Each point is reached from the start by the listed moves, each made 0, 1 or 2 times, or once backwards (-1), plus a little noise. Is the number of moves made odd or even? Then give how often each move was made.
In the rows, 128 means zero.

Moves:
(1): [161 125 135]
(2): [132 180 141]
Start: [136 130 136]
Points:
[140 183 148] -> odd (0, 1)
[105 184 143] -> even (-1, 1)
[ 99  80 116] -> even (-1, -1)

Moves:
(1): [149 119 135 127 124]
(2): [137 152 137 126 124]
(3): [116 120 168 126 141]
(4): [130 126 131 173 125]
Start: [126 120 117 126 140]
Points:
[135  63 202 126 160] -> odd (2, -1, 2, 0)
[111 110  65 176 134] -> even (-1, -1, -1, 1)
[ 85 112 192 170 165] -> even (-1, 0, 2, 1)

Moves:
(1): [162 126 126 125 134 128 126 136 129 120 135]
(2): [131 155 130 128 127 132 129 127 122 131 131]
(3): [122 123 173 142 141 122 127 131 125 125 137]
(4): [130 130 113 168 132 131 121 124 134 127 131]
(5): [124 126 120 121 162 128 127 127 129 128 139]
(6): [123 119 134 129 136 172 115 130 125 116 121]
(7): [128 122 128 133 135 136 171 131 126 127 130]
(8): [122 129 126 128 123 126 129 162 132 127 124]
Start: [122 112 115 123 123 113 121 143 141 138 117]
Points:
[193  79 123 119 107 146  59 126 142 111 114] -> odd (2, -1, 0, 0, -1, 1, -1, -1)
[186 119 170 143 128 162 147 167 129 109 128] -> odd (2, 1, 1, 0, -1, 1, 1, 0)
[147 166  24 168 180 164  50 199 154 124 133] -> even (1, 2, -1, 2, 2, 1, -1, 2)
[121  69 183 249 142 119 189 113 142 126 131] -> odd (0, -1, 2, 2, -1, 0, 2, -1)
[118 169 209  97 168  56  99 110 121 154 159] -> odd (0, 2, 2, -1, 1, -1, -1, -1)
[144  83 107 172 158 219 173 189 140 104 114] -> odd (1, 0, 0, 1, 0, 2, 2, 1)

Moves:
(1): [162 124 137 127 119 127 135 123 135 126 147]
(2): [129 166 121 132 116 123 125 122 120 129 142]
(3): [122 136 152 131 132 127 117 120 128 116 139]
(4): [132 129 130 152 123 128 119 123 132 139 123]
(5): [129 132 127 132 155 119 121 131 129 134 137]
(6): [124 130 127 132 126 173 139 129 103 132 140]
(7): [123 134 137 128 132 118 153 125 132 134 131]
(8): [126 139 133 129 133 132 130 165 138 123 117]
(9): [121 133 121 125 130 139 126 124 148 130 133]
(10): [129 124 140 119 123 129 119 137 132 166 125]
(11): [118 120 128 131 120 125 127 134 130 131 154]
Start: [136 127 149 130 118 119 126 115 105 127 144]
Points:
[141  92 129 151  90 131  80 154 195 177  81] -> odd (0, -1, -1, 2, -1, -1, -1, 1, 2, 1, 0)
[ 97 219 164 153 165  58 135  64  65 147 191] -> even (-1, 2, 1, 0, 2, 0, 2, -1, -1, 0, 0)
[140 131 185 145 127 150 126 153 103 121 233] -> odd (1, 0, 1, 0, 1, 1, 0, 1, 0, 0, 2)
[126 103 177  99 129 116  68 102 101 186 199] -> even (0, 0, 1, -1, 1, 0, -1, -1, 0, 2, 1)
[220 207 150 130  71 127 121 134 141 216 154] -> odd (2, 2, -1, 1, 0, 0, 0, 1, 1, 2, -1)
[140 179 225 117 159  70 143 107 121 155 249] -> odd (1, 1, 2, -1, 2, 0, 2, 0, 0, 1, 1)

Moves:
(1): [167 128 123 121 137 116 144 128 114 130 127 129 126 122 121]
(2): [128 159 123 132 126 131 127 141 127 122 129 137 127 118 138]
(3): [127 129 148 135 127 133 126 128 119 127 124 128 130 122 120]
(4): [130 129 128 158 135 130 131 118 127 137 139 124 124 129 136]
(5): [124 134 127 129 153 132 126 119 131 132 122 135 137 122 124]
(6): [134 122 132 131 130 154 125 133 124 125 130 128 128 124 131]
(7): [117 130 114 129 131 134 167 126 112 124 133 128 132 137 132]
(8): [131 124 123 135 141 115 134 166 128 127 139 113 132 126 125]
(9): [125 129 137 135 133 136 138 132 151 113 131 137 127 129 125]
(10): [131 124 133 123 115 128 137 133 140 161 130 133 133 124 124]
(11): [123 132 131 116 133 127 130 120 122 128 152 138 127 125 128]
(12): [120 113 130 129 126 128 125 138 115 125 131 170 133 139 116]
Start: [129 130 123 127 115 134 126 116 143 135 124 132 123 117 136]
Points:
[199  93 104 169 137 168 249  55 110 223 118 140 137 124 131] -> odd (2, -1, 0, 2, 1, 1, 2, -1, 0, 2, -1, 0)
[200 172 145 185 124 209 241  70  80 117 170 120 101  90 165] -> even (2, 1, 2, 2, -1, 2, 2, -1, 1, 0, 1, -1)
[159 117 143 128 156  81 143 207 111 127  98 146 152 106  78] -> even (1, 0, 2, -1, 1, -1, 0, 2, 0, 0, -1, 1)
[123 168 167 188 105 239 169 125 140 176 107 221 144  93 133] -> odd (0, 2, 2, 1, 1, 2, 1, -1, 1, 2, -1, 1)
[194 122 110 146 171 173 235 158  75  73 141 125 128 112 128] -> even (2, 0, 1, 0, 0, 2, 2, 1, 1, -1, 0, 0)
[ 89 117 123 177  75 122 188 168 193 189 139 115 130 139 142] -> even (-1, 0, 0, 1, -1, -1, 1, 1, 1, 2, -1, 0)
[194 170  89  86 230 119 166 186 124  79 176 157 137  80 122] -> even (2, 1, -1, -1, 2, 1, 0, 2, 1, -1, 2, 0)

Moves:
(1): [164 122 124 124 133 135 142 131 120 128 130 122 131 128 133 140 127 140
 133 131]
(2): [128 157 132 127 131 133 132 138 131 142 122 122 119 127 129 131 124 129
 130 142]
(3): [131 126 160 119 134 124 125 120 115 130 125 133 120 133 134 122 118 138
 131 127]
(4): [133 127 142 162 132 126 124 125 128 123 115 132 137 131 129 128 124 123
 123 126]
(5): [126 131 122 128 166 130 116 131 126 136 133 129 129 125 127 123 129 112
 125 120]
(6): [136 117 137 135 132 166 132 119 127 126 124 130 119 115 132 124 137 118
 135 129]
(7): [121 128 132 126 139 123 153 127 127 128 125 127 129 127 129 125 126 127
 133 130]
(8): [124 119 135 123 128 135 133 156 130 125 122 128 131 127 129 121 130 132
 118 108]
(9): [130 125 135 123 135 126 131 120 149 126 131 129 133 128 126 127 129 136
 125 130]
(10): [132 113 125 130 124 122 127 122 128 157 129 125 128 123 134 127 132 135
 132 127]
(11): [131 127 128 139 132 132 125 135 130 124 155 119 119 129 127 127 131 137
 133 132]
(12): [132 133 121 131 123 126 127 128 130 127 133 170 120 124 127 129 138 119
 126 127]
(13): [125 132 130 127 122 136 128 130 121 130 143 137 162 122 133 131 121 130
 129 127]
(14): [128 125 124 131 125 140 128 127 125 137 132 134 133 162 123 128 122 128
 129 137]
(15): [127 128 117 127 126 129 131 131 131 122 124 128 125 135 166 120 116 126
 126 134]
(16): [121 127 131 123 128 127 132 129 128 128 129 132 127 128 135 156 125 126
 129 127]
(17): [125 131 132 120 133 119 125 131 121 128 130 124 130 133 141 126 162 132
 128 136]
(18): [115 141 120 135 139 133 119 115 122 125 119 135 129 121 121 135 128 165
 123 125]
Start: [128 128 125 146 121 134 129 121 112 107 133 132 146 140 129 147 114 143
 120 114]
Points:
[169 182 104 175 182 108 136 157 145 145 140 170  90 111 205 182 204 135
 114 155] -> odd (1, 2, -1, 1, 1, 0, 0, 0, 1, 1, 1, 2, -1, -1, 1, 1, 2, 0)
[190  44 182 196 200 141 191  94 149  97 133 165 114 149 231 138 105 105
 128 116] -> odd (1, -1, 1, 2, 1, 1, 2, 0, 2, 1, 1, 1, -1, 0, 2, 1, 0, -1)
[ 82 156 107 205 174 188 141 144  79 154 144 163 174 186 155 199  44 198
 112 108] -> odd (0, 1, 0, 1, 1, 0, 1, 1, -1, 1, 1, 0, 1, 2, 1, 2, -1, 2)
[131  55 180 164 214 187 168 171  92 122 180 221 170 101 158 162 228  60
 126  63] -> odd (0, -1, 0, 1, 2, 2, 2, 2, 0, 1, 1, 2, 1, 0, -1, 2, 2, -1)
[135 132 138 223 128 201 128  88 163 112 116 136 155 209 215  83 165  68
 124 201] -> even (-1, 1, -1, 2, 0, 2, 0, -1, 2, 0, 0, 0, 0, 2, 2, -1, 2, -1)
[143 153 116 204 179 155 161  87  93 121 177 235 174 140  76 207  87 152
 137 123] -> odd (1, 0, 0, 1, 1, 0, 2, -1, 0, 0, 1, 2, 1, 1, -1, 1, -1, 1)
[ 25 106 106 103 141 202 168 143  64  87 108 142 224 155 216 114 109 202
 104  80] -> odd (-1, -1, 0, -1, 0, 1, 2, 2, -1, 0, -1, -1, 2, 1, 2, 0, 1, 2)
[ 84 184 105 141 179 207 103 105  49 213 220  98 174 169 172 220 157 233
 159 186] -> even (0, 2, 0, -1, 1, 1, 0, -1, -1, 2, 2, -1, 2, 2, 0, 2, 2, 2)
[137  93 209 188 108 151 148 126  96 161  73  89 117 191 226 175 150 179
 123 144] -> odd (0, 1, 1, 2, -1, 1, 0, 1, 0, 2, 0, -1, -1, 1, 1, 2, 2, 0)

Moves:
(1): [143 122 136 123 126 124 115 127 139 141 126 124 119 124 126 137 127 113
 121 125 142 120 127 134 138]
(2): [119 138 113 117 132 131 129 139 128 139 131 127 120 123 118 126 133 122
 122 132 133 126 124 128 127]
(3): [116 133 135 137 145 134 131 113 126 120 114 126 127 134 132 118 139 132
 127 120 129 131 116 138 131]
(4): [138 137 122 149 139 138 124 128 132 121 140 123 130 123 110 140 124 138
 132 135 123 125 124 121 117]
(5): [117 114 123 130 133 126 131 145 137 119 126 140 125 135 125 137 133 136
 134 139 129 129 130 139 138]
(6): [131 124 121 130 125 138 124 124 123 130 129 135 131 126 125 131 120 123
 115 129 126 132 118 124 136]
(7): [139 130 136 127 129 124 142 123 126 126 126 115 127 125 121 140 126 145
 132 141 128 131 118 136 130]
(8): [125 131 126 127 123 137 129 148 133 120 125 104 128 121 141 123 128 120
 124 132 136 134 124 131 123]
(9): [127 124 126 122 130 136 130 125 139 135 130 129 125 140 129 128 126 134
 134 136 136 127 137 132 122]
(10): [124 124 137 141 120 119 123 131 128 152 122 138 122 134 116 127 121 130
 128 123 119 132 125 139 128]
(11): [126 141 137 123 137 130 133 130 112 129 141 126 127 133 130 128 122 119
 128 126 132 140 123 121 138]
(12): [139 138 131 131 128 130 137 142 129 118 114 149 132 147 135 126 121 135
 119 124 125 123 123 127 124]
(13): [139 129 120 123 138 126 125 123 126 129 129 142 141 121 129 139 126 121
 135 100 123 126 122 120 117]
(14): [130 132 122 139 124 128 132 114 125 119 121 120 135 147 120 123 128 125
 120 113 128 128 129 134 128]
(15): [128 128 134 128 136 126 129 126 127 128 121 123 136 133 134 128 116 137
 127 137 119 124 129 133 128]
(16): [119 126 140 121 135 131 125 130 129 131 109 134 125 128 137 145 122 113
 131 133 115 134 132 121 135]
(17): [128 126 126 138 130 138 136 122 120 143 129 130 121 137 141 129 136 122
 114 131 125 130 137 148 130]
(18): [119 126 132 128 128 136 131 134 124 131 126 127 140 124 129 129 131 146
 122 119 127 125 135 117 128]
(19): [125 135 113 138 121 134 122 137 128 131 129 143 133 126 121 121 139 116
 148 137 122 122 135 130 138]
(20): [112 128 136 135 120 130 131 132 122 142 138 127 139 135 114 132 148 118
 123 133 128 119 119 129 112]
(21): [121 128 118 134 129 127 141 130 117 123 122 127 127 128 138 135 124 119
 126 133 137 126 127 131 130]
(22): [138 132 121 130 127 113 130 136 121 130 122 136 140 124 124 129 123 137
 119 149 131 144 131 131 128]
(23): [132 124 134 119 134 137 131 129 120 132 129 128 133 121 110 131 113 119
 127 134 130 124 140 131 111]
(24): [114 139 130 128 126 137 114 126 117 116 129 131 139 124 129 149 127 125
 135 136 128 120 120 139 121]
Start: [118 114 136 120 121 128 127 139 132 129 131 141 121 141 144 129 123 139
 123 120 130 129 117 114 115]
Points:
[138 121 142 110 172 143 187 169  89 176  63 178 136 155 137 183 112 127
  42 155 160 109  46 249  51] -> even (1, 2, 2, -1, 1, 1, 2, 1, 0, 1, -1, 2, 2, -1, 1, -1, 2, -1, -1, 1, 1, 1, 2, 1)
[110 120 179 147 232 137 221 130 100 146  65 212 160 243 139 126 112 247
  72  48  72 135 113 162  92] -> even (-1, 1, 2, 0, 2, -1, 1, -1, 0, 1, 1, 2, 2, 1, 2, 0, 2, 2, -1, 0, -1, 0, 1, -1)
[114 107 123 140 137 130 159 185 178  78 128 110 145 148 116 180 154 232
 166 109 147 135  98 101 118] -> odd (0, 0, 0, 1, 2, -1, 2, 1, 1, 0, 0, 0, 1, 1, -1, 0, -1, 2, 0, 0, 0, 0, -1, 0)

Moves:
(1): [131 116 133 136 126 129 139 123 126 129 129 146 129 124 124 137 127 123
 132 138 143 138 141 124 127 114]
(2): [123 124 121 136 133 130 120 127 120 130 127 130 133 129 119 134 137 120
 128 127 127 124 131 122 135 127]
(3): [119 132 122 133 126 131 136 116 127 132 126 127 134 124 125 121 140 143
 139 133 134 145 124 121 113 128]
(4): [127 129 129 127 132 135 123 135 125 130 126 126 130 130 131 133 127 121
 121 129 137 124 129 129 118 125]
(5): [118 126 129 133 118 122 124 133 141 137 136 131 136 132 126 124 117 128
 128 129 130 122 135 128 132 127]
(6): [126 124 126 124 115 133 134 120 119 138 118 126 142 126 127 135 133 130
 130 130 131 137 130 137 135 119]
(7): [131 135 118 125 131 124 129 126 133 127 125 132 125 120 120 129 124 129
 129 126 125 126 145 130 116 128]
(8): [134 139 125 136 128 126 130 128 138 122 123 128 112 129 122 117 133 124
 116 140 127 133 133 135 128 131]
(9): [132 138 123 130 136 133 121 121 118 134 131 132 121 131 130 132 128 142
 128 132 131 125 138 117 128 138]
(10): [130 125 118 128 132 125 134 129 132 133 124 131 127 138 125 136 126 123
 130 138 125 136 132 133 123 133]
(11): [125 126 124 129 127 130 118 125 120 115 125 123 133 137 128 113 125 128
 131 129 130 123 127 129 134 125]
(12): [124 127 130 140 129 118 133 124 128 124 124 119 116 132 126 133 129 130
 135 132 126 129 141 135 118 132]
(13): [129 121 131 128 133 131 122 125 129 134 137 123 121 123 132 131 120 115
 125 131 125 122 125 123 124 128]
(14): [120 127 126 129 127 129 120 126 127 125 132 129 127 121 134 133 132 131
 134 133 127 124 132 127 133 127]
(15): [128 117 148 121 137 128 126 114 144 118 127 123 120 131 122 130 124 127
 120 132 142 131 125 124 116 132]
(16): [122 122 135 120 127 129 134 129 131 128 130 135 122 124 124 117 136 135
 124 132 125 128 128 128 123 119]
(17): [134 129 115 124 116 133 136 130 132 126 117 119 130 140 129 138 143 133
 127 117 131 143 129 129 133 112]
(18): [126 133 134 124 122 136 128 124 129 122 130 130 144 144 130 132 134 129
 130 121 116 146 122 143 127 113]
(19): [131 114 142 128 128 130 121 122 134 132 125 128 145 121 135 130 136 132
 130 129 131 124 122 125 118 122]
(20): [142 138 138 116 118 132 112 131 125 122 121 126 118 133 124 129 139 118
 122 133 121 121 127 116 122 126]
(21): [130 139 139 132 134 117 130 124 124 121 129 118 131 123 124 136 130 123
 123 142 128 105 137 117 125 120]
(22): [124 127 125 132 140 132 123 128 126 137 124 135 129 122 131 131 130 129
 146 129 136 120 132 126 144 119]
(23): [124 116 142 121 131 130 126 130 132 133 136 116 144 128 139 123 121 121
 128 128 122 132 137 118 131 126]
(24): [130 118 138 125 131 130 129 134 134 124 131 126 130 120 125 128 125 134
 128 137 130 131 126 124 127 125]
Start: [131 136 121 134 128 129 138 124 126 119 118 121 128 125 153 119 138 118
 140 134 127 126 118 127 127 129]
Points:
[143 209 164 111  53 155 159  97  89 112  83  88 171 162 145  93 214 160
 123 162  92 191 138 135  65  75] -> odd (0, -1, 2, 1, 0, 2, 0, 1, 1, -1, 0, 1, -1, -1, -1, 1, 0, 2, 0, 2, 1, -1, 1, 0)
[127 106 140 149 102 116 217 110 165 160  93 136 181  52 113 143 178 142
 127 190 156 133 159 144  61  25] -> odd (1, 0, 1, 1, 1, 2, 2, 1, -1, 0, -1, 0, 1, -1, -1, 2, 1, 0, 2, -1, 2, 0, -1, 2)
[ 75  22 128 201 151 121 176  65 213 207 120 165 150  63 127 122 153 101
 192 201 189 179 187 116 106  84] -> odd (2, 2, 2, -1, 2, 1, 1, 2, -1, 1, -1, 1, 2, 0, 1, 1, 0, -1, 2, -1, -1, 2, 1, 0)
[175 148 188 152 135 110  84 116 123  85  78   7 119 139 156 139 210  55
  86 186 103  72 149  64  85 135] -> even (-1, 2, 0, 1, -1, 0, -1, 2, 0, 0, 0, 2, 0, 0, 0, -1, 1, -1, 2, 2, 2, -1, 2, 0)
[108 120  93 140 182 118 120 134 157 204 169 113 155  87 181 103  66 160
 181 143 126  78 169  72  92 166] -> even (-1, -1, 1, 0, 2, -1, 2, -1, 2, 1, 0, 0, 2, -1, -1, 0, 0, -1, 1, -1, 0, 1, 1, 1)
[154 118 214 134 165 117 133 112 138 110 103  64  99 111 165 138 163 116
 116 196 150 105 162  74  81 147] -> odd (0, 0, 0, 1, -1, 0, -1, 1, 1, 0, -1, 2, -1, 0, 1, 0, 0, -1, 1, 1, 1, 0, 2, 1)
[142 126 146 164 161  87 138  93 200  74 121 157  33 123  90  95  92  55
 134 207 157 121 195 126  84 133] -> even (2, 0, 0, -1, 1, -1, 2, 2, -1, 1, 1, 1, 1, 0, 2, 0, -1, 0, -1, 1, 0, 1, 0, 0)
[124  71 102 157 103 135 165 125 164 173 133 126 189  57 156 139 164 123
 160 121 149 143 117  93 130  66] -> even (1, 1, 1, -1, 1, 0, 1, 0, -1, -1, -1, -1, 2, 0, -1, 0, 2, -1, 2, -1, 0, 0, 0, 1)
[ 76  77 143 148 109 203 131  92 122 168  95 134 216 129 161  80 223 158
 179 165 168 210 141 113 165  31] -> even (1, 2, 2, 1, 1, 2, -1, 2, 1, -1, 1, 0, 0, 0, 0, 2, 1, 1, 1, 0, -1, 2, 2, 1)
[ 54 161 154 123 128 101 159 103 188 146 113 100 129 135 143 103 154 128
 180 203 108 141 202 150  74 104] -> even (-1, -1, 2, 1, 2, 1, 1, 1, -1, 2, -1, 2, -1, 2, 1, 2, -1, 1, -1, 1, 1, 2, 2, -1)

Moves:
(1): [116 136 130 118 141 129 114 107 129 126 126 130 125 105 133 127 123 127
 101 148 126 130 141 144 127]
(2): [117 132 127 126 133 139 137 122 113 126 121 127 137 134 137 136 104 126
 119 115 135 143 126 138 150]
(3): [129 120 134 130 121 123 133 129 115 121 133 130 137 131 117 127 132 125
 125 129 126 132 131 120 126]
(4): [113 146 104 123 120 119 117 134 121 147 137 143 119 123 127 117 121 134
 129 126 137 123 117 126 121]
(5): [128 129 138 136 122 129 134 134 125 123 130 121 134 125 129 144 124 131
 125 123 138 132 134 125 127]
(6): [117 133 135 140 124 136 139 116 125 114 118 140 127 128 133 113 130 140
 134 122 123 131 128 124 140]
(7): [134 127 120 124 133 123 146 135 137 133 130 112 141 129 120 122 135 128
 126 125 131 135 135 113 139]
(8): [129 135 118 128 131 132 118 128 128 118 138 125 135 118 131 130 138 115
 134 127 132 120 129 132 135]
(9): [131 128 115 133 136 127 131 125 125 134 131 127 127 118 119 121 126 108
 137 110 130 121 140 133 121]
(10): [131 125 124 138 132 144 143 118 118 114 124 126 135 120 119 127 135 133
 128 124 124 136 138 126 126]
(11): [138 113 150 118 131 118 125 140 118 100 133 119 118 129 122 124 127 108
 134 145 109 139 107 123 130]
(12): [124 155 115 123 114 143 123 140 110 113 136 116 131 137 122 138 134 124
 157 110 116 127 130 126 150]
(13): [119 126 131 132 131 123 137 128 136 133 114 132 131 125 120 126 123 125
 136 124 130 126 130 142 133]
(14): [129 114 134 141 129 130 121 137 121 123 129 142 113 116 136 130 138 119
 119 123 124 121 130 129 124]
(15): [145 130 117 125 144 108 125 125 128 130 140 138 119 134 128 123 127 139
 130 143 117 139 121 127 122]
(16): [118 119 112 155 134 122 132 105 117 145 130 112 123 127 133 126 135 124
 106 116 130 117 117 116 140]
(17): [128 120 139 130 112 127 134 133 101 128 140 122 121 131 140 128 131 139
 129 119 131 126 129 129 126]
(18): [128 119 142 118 127 116 117 131 112 129 121 122 125 125 113 123 125 122
 126 135 154 131 130 125 130]
(19): [116 127 150 141 143 141 134 122 136 141 111 148 139 125 127 141 107 132
 131 133 108 132 108 115 135]
(20): [124 115 111 135 141 132 132 116 131 143 159 130 124 129 130 129 117 124
 136 117 107 165 145 142 111]
(21): [139 131 122 118 108 120 126 129 130 128 113 136 110 126 150 125 133 126
 139 118 135 120 127 136 139]
(22): [114 129 121 115 130 124 128 127 131 140 142 129 126 136 114 135 124 128
 134 127 117 123 113 112 133]
(23): [122 112 130 144 124 125 120 130 119 131 132 131 121 127 129 130 113 127
 124 128 123 114 120 129 131]
(24): [107 127 124 123 133 133 128 121 112 134 127 136 112 137 123 129 108 117
 140 144 127 132 128 132 131]
Start: [133 121 120 128 124 127 120 134 129 122 140 129 136 131 124 129 125 107
 148 132 117 131 117 116 124]
Points:
[110  68 142 103 154 139 128 117 104 134 225  71 171 123  80 173  87  41
 149 135  47 154 105  77 136] -> odd (1, 0, 1, -1, 0, -1, 1, 1, 1, 0, 1, 0, -1, -1, -1, 0, 1, 0, 1, 1, 0, 2, 1, 0)
[115 138 215 161 177 147 194 105 159 108  33 159 198 122  96 143  80 184
 137 135 136 220  94  69 190] -> odd (0, 1, -1, 0, 2, 2, 1, -1, -1, 1, 0, 0, 1, 0, 1, 0, -1, 2, 2, 0, 0, 0, -1, -1)
[167 109 172 109  66  87 157 232   7  68 157 149 119  90  64 117 176 112
 208 122 138 178 130  53 120] -> odd (0, -1, 2, 2, 2, 0, 2, 0, 0, 2, 1, 1, 1, 2, 1, -1, 2, 2, 1, 0, 1, 0, -1, 0)
